Every row gives one point. Before rounding, the points of a table are all equally far from one centre. They may lie mostly on one side of it. Write the centre, to within rounding.

Points (8 x 2)
array([[  0.0,  -9.3],
       [ -5.1, -25.1],
       [-26.2, -18.6],
       [  0.4, -10.9],
       [ -4.4,  -3.0],
       [-10.9, -27.5],
       [ -4.6,  -2.9],
       [ -1.4,  -6.4]])
Centre: [-13.2, -13.8]

Points (10 x 4)
array([[  1.2,  -6.5,   1.7, -20.0],
       [  5.7, -15.1,   9.7,   9.5],
       [ -1.9,  -6.2,  14.5,  18.7],
       [ 17.1,  -4.1,  17.4,  12.5],
       [  2.4,  15.5,  10.7, -23.5],
       [ 13.2,  -2.6,  30.0,  -0.9],
       [ 11.0,  11.8,  32.1,  -0.9],
       [ 21.2,   6.8,   2.0, -12.4],
       [-19.6,   3.9,   2.6,   6.5],
       [ 21.3,  10.5,  21.4,  -8.9]])
Centre: [ 1.6,  6.0, 10.7, -1.4]

Points (13 x 9)
array([[ -8.3,  23.4,   5.7,   8.2, -16.1,   5.9,   8.9,  -3.8,   6.6],
       [-16.0,  -6.7,  20.6,  25.0, -14.9,  10.6, -23.4,   6.1,  -4.8],
       [-19.2,  -3.9,   8.3,  31.2,  -1.9,  -9.0, -27.0,  20.8, -12.2],
       [-16.5,  18.9,   0.2,  15.3,  -5.0, -11.6,  16.7,  14.7,   2.1],
       [  0.1,  10.9,  -3.0,  14.2, -23.0,  -4.6,  17.8,  23.8, -11.3],
       [-15.8,  15.7,  -6.4,  13.0,  19.2,  -1.3,   7.3,  12.8,  -9.4],
       [  3.3,  12.0,  -7.1,  -2.9,  -2.9,   7.7,  -8.5, -17.3,  -2.7],
       [-24.3,   1.0,   1.9,  16.5,   1.5,  22.3,   2.4,   2.5, -11.5],
       [  6.0,  28.2,   0.2,  19.2,   3.2,   1.3, -17.4,  32.4,  -2.3],
       [ -3.1,  -9.5, -16.6,  11.0, -31.2,  10.8,  -1.9,   7.5,  -8.7],
       [ -5.4,   9.4,  -1.0,  10.6, -10.7,  15.9,  -4.9,   2.0,  21.9],
       [ 10.7, -20.7,  10.0,   4.5, -14.4,  -4.4, -15.5,   0.5,  -2.2],
       [-28.8,  -6.0,  -3.5,   9.3, -23.4,   6.5, -26.4,  -2.3,  -2.5]])
Centre: [ -8.0,   5.9,   1.2,   3.3,  -8.2,  -0.2, -11.9,  15.0,  -7.8]

Points (19 x 12)
array([[ 12.8,   2.5,  29.6,  16.1,  10.4,   6.3,   2.9, -15.9,  14.9,
          9.2,  14.9,   4.9],
       [-18.9,  -1.2,  21.8,  42.7, -17.5,  21.4,   5.1,   5.7,  18.5,
         11.8,   5.5,   1.1],
       [ -0.4,  15.5,   3.1,  10.4,  13.8,   1.3,   1.8, -11.2,   7.1,
          0.6,  17.4, -18.8],
       [ -7.5,   5.7, -10.2,  20.3,   6.8,  -6.4,   7.4,   9.3,  13.3,
         15.0,  29.2,   7.5],
       [ 15.5,  -5.4,  10.6,  20.8,  11.2,   9.7,  -0.8, -12.5,  34.9,
          4.3,  14.2,  13.2],
       [ -1.3,  -7.1,   5.4,  15.3,   5.5,  25.8,  11.5, -12.3,   6.4,
          9.8,  17.3,   5.7],
       [ -7.3, -28.6,   3.4,  13.6,  14.7,   1.2,   1.3,  -7.5,  22.2,
         12.9,  13.2, -10.9],
       [-15.9,  16.3,   6.6,  26.5,  -8.4,  12.3,   6.3,  -9.2,  18.6,
         25.2,  27.8,   0.0],
       [ -8.5,  -2.2,  -4.0,   4.3,  28.5,  -4.5,  -0.1,  11.4,  19.2,
         18.3,  15.7,   6.0],
       [  0.5,   5.6,  13.8,  18.5,   1.2,  15.1,   2.1,  17.4,  11.6,
         25.9,  20.2, -15.7],
       [-24.2, -16.7,  17.3,  -5.8,  -2.0,   1.3,   0.1, -11.3,   4.6,
         10.6,  -4.3, -13.9],
       [-18.0,  -4.5,  19.6, -10.0,   2.2, -10.3,   2.5,  -7.2,  29.1,
         -5.7, -16.0,  -8.4],
       [  1.2, -17.0,  10.4,  12.0,  10.1, -24.3,  10.7,   7.2,  14.0,
         11.9,   5.8,  -0.8],
       [-13.3,  -3.7, -12.1,  12.5,   1.9,   6.8,   4.1,  -7.3,  -3.2,
         -2.6,  16.7,  12.1],
       [ -2.7,  -6.8,  -4.1,  17.9,  15.4,  -8.7,   5.9, -16.0,  15.4,
         -1.7,  18.1,  -9.6],
       [  1.1,   3.6,  -4.9,   6.2,  13.5,  24.7, -12.9,  -3.6,  16.7,
         10.1,  14.8,  18.7],
       [ 17.0,  27.9,   2.3,  12.0,  -1.0,   5.2,   6.9,  10.5,  18.9,
          8.5,  -6.8,  -1.1],
       [-15.9,   0.2, -18.3,  29.4,  -8.8,  -1.7,   8.5, -13.9,  22.4,
         17.7,  14.1,  -4.6],
       [ -0.3,   4.8,   1.7,  26.4,  27.0,   3.2,  -5.4, -12.6,  15.4,
         13.7,  -7.1, -16.7]])
Centre: [-11.1,   2.7,   9.1,  15.1,  -1.7,   2.4,  -4.5,   1.0,  21.0,   8.8,
  -0.2,   2.1]

Points (26 x 20)
array([[-20.5,  -3.0,   8.5,  -9.4,   4.9,  -9.6,  -5.4, -24.7,  14.1,
         -6.8,  -7.5, -11.9, -24.1,  24.9,  19.3,  -0.3,  -8.1,   0.1,
         -2.1,  12.3],
       [-17.3, -25.9,   1.8,  -2.3,  -9.8, -18.1, -22.8, -11.9,  22.9,
         15.8,  -0.3, -14.2, -20.6,  16.5,  29.1,   1.8,  -8.0,  12.1,
          5.3,   2.9],
       [  4.8,  -1.0,   4.4,   0.3,  -8.9,  -6.0, -20.2, -12.2,  18.0,
         -1.3,  13.5,  -5.5, -19.1,  29.0,  29.6,  -7.4,  -1.0,  -5.0,
        -19.8,   4.5],
       [  6.6, -14.3,   9.3,   0.8, -19.0,  -8.8,  16.9, -12.3,  16.6,
         -1.6,  -2.9,  -8.7, -27.9,  24.1,  14.6,  10.4, -13.1,   1.9,
         -1.0,   0.6],
       [ -2.0,  -2.9,  -8.6,  22.5, -11.4,  -6.6, -17.5, -11.7,  17.2,
          5.3,   1.7,  -8.4, -13.5,  11.3,  10.7, -17.2, -16.6, -26.1,
          3.8,  -5.5],
       [-10.9, -27.9,   3.7,   5.4,   3.7,  -7.0, -16.2, -12.7,  12.5,
        -10.6,   2.4, -16.4, -31.5,  11.1,  13.0, -15.8,  -7.9,   0.9,
         -8.6,   8.5],
       [-18.0, -17.8,   5.3,  -6.1,  -3.2,  11.4,  -5.6, -11.8,   4.8,
         10.2,  -5.5, -19.4, -15.4,  26.0,   0.6,   4.6, -17.1, -10.5,
         -2.5,  -4.3],
       [-10.1,   2.4,  -4.3,  12.3,  13.3,   5.7, -12.9,  -4.6,  11.7,
         -2.1,   8.1,  -1.9,   1.5,  22.1,  12.6, -15.1,  -5.4,  17.5,
          4.8, -11.0],
       [-31.3, -21.0,  -1.6,  15.3,  -0.2, -16.1,  -2.3, -19.4,  30.3,
          3.5,  17.8, -10.0, -26.2,   1.8,  15.0,  -0.3, -23.2, -12.3,
          0.5,   0.6],
       [ -6.5, -10.0,   5.6,  11.4, -11.1, -15.7,   7.5,   2.5,  19.3,
          0.5, -10.2,   4.4, -34.0,  18.3,   8.8,   3.8, -10.3,  -5.9,
         10.0,   1.2],
       [ -1.4, -18.3, -15.5,  13.5,  12.7,   2.2, -17.8,  -8.3,  11.4,
         -7.8,  -1.3,  -4.6, -16.6,  22.3,   5.2,  14.3, -12.8,  -6.3,
        -11.4,  -0.9],
       [-23.3,  -9.1,  15.6,   1.9,  -4.3, -21.0, -18.4, -13.3,  22.1,
         -5.9,  12.6,   1.4, -28.9,  18.1,  10.6,   1.6,   0.1,  18.0,
         -2.7,  -6.0],
       [-18.8, -19.3,  -4.8,   5.2,   6.6, -27.4,  -6.9, -18.1,  13.2,
         25.2,  17.8, -20.4, -25.0,   5.2,  18.8, -16.0, -13.5,  -2.5,
        -17.8,  -2.8],
       [ -3.1, -28.9,  -5.0,  14.9,  -6.9, -12.4,  -3.6,  -8.8,  22.3,
         -0.7,  -7.5,  19.1,  -1.4,  10.4,  17.9,   2.3,   4.9,  11.7,
         -2.3,  11.3],
       [  1.4, -17.1,   6.1,  -1.7,  -4.8, -12.1,  -2.3,   5.7,  14.5,
         10.9,   8.1,  -6.0, -24.5,  26.2,  19.4,  -9.3,  -6.4, -14.2,
         12.1, -14.1],
       [-17.8,  -7.1,  11.1,  16.7,  -4.9, -10.3,  10.3, -22.6,  16.4,
         -0.7,  18.2, -11.4, -21.1,  18.2,  19.1,  19.4,   3.6, -14.1,
        -15.1,  -2.4],
       [ -4.3, -24.3,  -4.8,   7.6,  -0.9, -13.8, -19.5, -11.1,  24.6,
         -3.3,  -3.6,  -4.6, -19.0,  28.6,  10.3,  -5.2,  -3.5,  16.0,
         -8.3,   6.0],
       [ -6.4,   5.5,  -9.3,  11.6,  -9.1, -18.8,   2.8, -20.9,   2.9,
         17.5,   5.3, -15.9, -28.4,  14.3,  31.9, -12.9,  -9.2,   0.6,
          0.3,  -8.3],
       [ -3.2, -28.6,  -4.2,   0.6,  11.9, -11.5,  -0.9, -12.0,  21.4,
          5.1,  -6.6, -22.6, -13.3,   5.0,  17.9, -11.3, -30.6,  10.3,
         -8.3,  -6.4],
       [ -9.6, -13.2,   7.5,   2.7,   1.0,  -3.0, -22.1, -27.0,  20.4,
          1.8,  -0.2,   0.4, -12.6,  30.7,  12.7,  -6.3,  -1.4,  -9.9,
          5.2,   9.2],
       [ -8.4,   3.6,  -9.8,  12.7,  -3.3, -15.7,  17.1, -15.5,  29.9,
          8.8,   4.6,   7.8,  -6.6,  17.7,  22.1,  -0.3, -17.8,   8.8,
         16.2,  -0.4],
       [ -4.5, -18.2, -11.3,  23.0,   9.1, -16.3, -14.7, -13.4,   3.9,
          3.5,   5.3,  -7.9, -31.0,   4.3,  19.7,  18.6,   2.3,  -1.4,
          2.4,  -8.7],
       [-21.1,  -8.2,   9.7,   3.3,  -9.0,   1.6, -14.4, -34.3,  16.2,
         -2.8,   1.9,  -5.7, -19.8,  19.6,  30.9,   4.2,  -1.8,  -3.1,
         -4.9,  -2.2],
       [  6.7, -26.5,  -5.8,  12.1,  -6.9,  -4.0, -15.2, -10.4,   2.2,
          0.1,  -4.6,  -9.0, -21.7,  18.9,  11.8,  -1.0,   3.1,  -0.2,
         11.3,  10.2],
       [ -4.1,   2.7,   7.9,  -2.7,   0.3, -12.8, -10.3, -12.5,  30.9,
         -4.1,  -8.7, -12.2, -10.3,  17.7,  16.3, -14.0, -11.1,  15.8,
         -1.7,  18.5],
       [-16.5,  -7.1,  14.7,  -5.5,   2.1,   3.3,  -2.7, -14.7,   7.3,
          1.8,   8.4, -17.2, -12.4,  10.6,  44.3,   9.0, -18.5,   3.8,
         -5.9, -12.5]])
Centre: [ -7.0,  -7.4,   1.5,   2.9,  -3.2, -11.1,  -3.9, -10.0,  11.1,   7.9,
   9.6,  -3.5,  -7.2,   2.0,  11.1,   2.2, -10.2,   0.6,  -5.6,   0.2]
